Each row is a point. To make a cloud, some directions were put in groups of two or more. Within a group, all points are equally far from the middle, so they leave a hole (a ring in 2 directions, a hollow ball in 3). The other directions are filled evenly. Then the cloud was stretched, turned, moved and blurred a little. How many holes are there, and how many directions does each take, smallest first?

Cloud (21 x 3):
[[-59 -47  -5]
 [-64  35 -31]
 [ 64  62  13]
 [ 34 -57 -23]
 [ 24   6  14]
 [-70   3 -25]
 [-50  63 -12]
 [-71  18 -21]
 [ 26 -30  21]
 [-23  60  15]
 [ 15  29   9]
 [-68  -6   5]
 [ -4  55  -6]
 [ 17  63  21]
 [-84  54  -7]
 [  3  34  -2]
 [ -8  -6  -8]
 [-18 -18  46]
 [-34 -11 -37]
 [ 23  60  -7]
 [  3  12 -19]]
Holes: 0

Cloud (27 x 4):
[[ 15 -87  25  28]
 [ 17 -28 -64 -21]
 [-13 -83 -22  17]
 [-70  -2   5  -7]
 [  1   2   9  77]
 [ 28   9 -22  22]
 [ -2 -43  47  37]
 [-85   4 -33 -51]
 [ 30 -67 -21 -31]
 [-31  -1  24 -55]
 [-69 -21  12 -33]
 [ -1 -41  41   4]
 [ 18 -49 -54 -26]
 [ -3   7  10  48]
 [-18  11  17  -8]
 [-61 -10 -23  52]
 [-37 -14  30  54]
 [-50 -57  23  11]
 [ -3 -52 -56   3]
 [-32   6 -66 -14]
 [ -9 -35  37 -12]
 [-64  -1 -10  33]
 [-14  13 -11  54]
 [-21 -73  17 -12]
 [-57  16  -6   4]
 [-12 -46  37 -11]
 [ -2 -54   8 -71]]
Holes: 1 (3)

Cloud, 46 rows:
[[-68 -13  49 -17 -10  11]
 [  5  82  17   8 -44  20]
 [ 62 -51   2 -18 -10  16]
 [ 52  10 -17  39 -69 -24]
 [ 60 -30  -2  21 -51  37]
 [ 30  32 -31  35  54  17]
 [ 14 -43  76  17 -22 -14]
 [ 31  23 -22  26  57  -5]
 [  1 -15  45   6 -66 -45]
 [ -3  76   3   6 -55  27]
 [-15  27  24 -39 -41  49]
 [ -3  62  62 -20 -21 -20]
 [ 38   2  61 -20 -15  38]
 [ 30  19  16  80 -59 -12]
 [-59 -27  60 -13 -27 -21]
 [ -2  16  51 -58 -19  33]
 [-16  21 -35 -48 -17 -18]
 [-40  36   3  50 -39 -15]
 [ 76  23  -2  59 -56  24]
 [ -6   9 -53 -32  22  61]
 [-20  42  44 -51 -36 -19]
 [ -4  60 -21   3 -66  33]
 [ 23 -54  10  36  42  26]
 [ 63  17   1  47 -65 -21]
 [-41  24 -45  19  20  34]
 [ -7 -68 -19  -5  23 -29]
 [-20   9 -75  18  -2 -14]
 [-32 -20 -23 -61  42  34]
 [ 77 -25 -56  32  -7  47]
 [  6  17  -8 -14  64 -15]
 [-38  63  21  23 -51 -10]
 [-41  35 -43  24  18  21]
 [ 14  40  -9 -49  -4  -8]
 [ -8  -5  91 -17  37  -4]
 [-23  41 -45  -2  36   0]
 [ 29 -31   5  37  52  40]
 [  2 -30  25 -20  75  26]
 [-39  21  87 -48  -6  -6]
 [-42  55  16  27 -13  27]
 [ 55  16 -46  41  46  12]
 [  1  31 -81   5 -41  24]
 [-67 -27   9 -30  27 -28]
 [ 40  22  -4 -40  16  -8]
 [ 12 -70 -38 -18  -6   9]
 [-56  12  59 -24  -6  29]
 [-29 -62 -33 -32  12  -5]]
Holes: 3 (2, 2, 2)

Cloud, 85 rows:
[[  42    3   -4  -50   23   -5   -1   37]
 [  34   38  -74  -36    3   50  -35   17]
 [ -19    3  -82   -4    7  -41  -35  -57]
 [ -15   13   38  -38  -21   56   -7  -14]
 [  41  -20    4  -60   -6    5  -37  -47]
 [ -99   -8   -4  -20  -11  -45   57  -19]
 [  -1  -26  -69    0   50   20  -19   12]
 [ -12   42  -63  -26   22  -18   47    3]
 [  -9  -15  -46  -38   11  -23  -62  -31]
 [   5   21    4  -24   70   35  -50   20]
 [ -25  -11   62  -19  -22    0   -7   -5]
 [ -31  -36   28  -80   23   -7  -24   24]
 [ -24   50   22  -12  -63   31 -102   16]
 [ -13  -15  -13  -72   93   -1  -38  -33]
 [ -71  -26  -29   -1   -2  -25   19   -8]
 [ -56  -21  -17  -50   71   20   55  -15]
 [ -16  -34   42   45   27  -10   -9    6]
 [ -21   21  -44   13  -33  -14    0   31]
 [  15   20   16  -70  -59    4  -36  -54]
 [  -7   51  -16    7   25  113  -66   31]
 [  24  -28   25  -32   -4  -15  -26   30]
 [ -50   61  -50   12   10   29  -16   11]
 [ -30   12   97    8  -39   25  -42   15]
 [  17  -18   -9  -64   30  -31    3   13]
 [ -24  -14    1  -10  -45   13  -15  -35]
 [ -44   33   12  -37  -15  -32   36  -43]
 [ -68   48  -33  -17    4    1  -67   21]
 [ -61  -12  -54  -47   82   10   -9  -11]
 [  68   40  -50  -43   10   52  -30    2]
 [ -26   42  -62   14   41   20  -36   38]
 [  14   29   14   23  -83   29  -40   36]
 [ -14   -4  -34  -86   42  -18   10   33]
 [ -52  -34  -29  -41   63   -8   62   -6]
 [ -25   37  -74  -10   14   31    8    9]
 [ -20   -7  -23  -67   59   29   31   28]
 [   2  -16   39  -51   64   28  -21   34]
 [  50  -11  -27  -47   25   56  -89   23]
 [ -34   27   -8    7  -50   -4   34   52]
 [ -40   35   28   -4  -33   71  -12    4]
 [ -52  -14   31  -87  -22  -12  -21    0]
 [ -50   18  -36    5  -46   -8   13   28]
 [  24   37   23  -10  -17   36  -61  -27]
 [ -22   14  -23  -19   11   28  -40   20]
 [ -75    2   24    3  -49  -24   50   42]
 [ -24   23  -52    6  -47  -13  -72  -28]
 [  -3   42  -56  -11    7  -43   31   46]
 [   3   11  -19    7   25  -36  -46  -24]
 [ -32  -26   32   19    0   32  -28   42]
 [   3    6  -30   18   59    3   32    5]
 [ -40  -16  -61  -50   40   -8  -82   -7]
 [  18    9   -4  -37  -48  -16  -76  -27]
 [  -7    8 -104  -50   39   -9   18   35]
 [ -61  -15   -3 -102   41    3  -37  -18]
 [  -9   32   16  -17   34   76   31   53]
 [ -58  -30   -8   17   35    6  -26    5]
 [   7    3   55  -23  -62   -3  -32   -3]
 [  -7  -20   88  -35   15   28  -13  -27]
 [   4  -43   12  -25   78   11   19    7]
 [  -5  -14  -51  -14   65   -6    3   13]
 [ -25  -28  -14   -3   25   59   26   48]
 [  25  -15   35  -35  -65   32  -44   15]
 [  64  -10  -39  -14   65  -57  -40  -10]
 [  49    5   32  -50   43   32  -22  -19]
 [ -27  -10  -66  -38  -13  -42   24   44]
 [  -1   15  -48   25   30  -10   -9   37]
 [ -39  -24   23   25   -8  -51    7   -8]
 [ -38  -35   13  -66   75  -56   43  -12]
 [  -5   18   -5  -37   90   39   12  -28]
 [  15  -53   -2  -40  -29   43   12  -25]
 [  19  -63  -24   14    7  -10  -48   14]
 [  10  -62   31  -46   45   16   25  -17]
 [ -38   22   -5  -56  -20  -43  -40   16]
 [ -18    5  -39  -39    3  -16   -6  -52]
 [   0   36  -88   -7   -6   37  -23   -3]
 [  -4  -60   52  -10   70   16  -54  -13]
 [ -31  -32   -1   -2   40   33   28  -24]
 [   2  -15  -28   10   -5   67   -5    0]
 [  -9   20  -51    3   17   11  -69   33]
 [ -93  -29   39  -66  -51   13   15   25]
 [ -50  -41  -37  -31   75  -52   -3    1]
 [   5   -2   62   12  -60  -11  -15   -4]
 [  -9   -5  -34  -53   17  -67   29  -21]
 [   5   10  -51  -39   87  -49   -9  -24]
 [ -61  -60   67    6  -22   11   -9   41]
 [ -10   44  -68   28  -10  -60  -51   20]]
Holes: 0
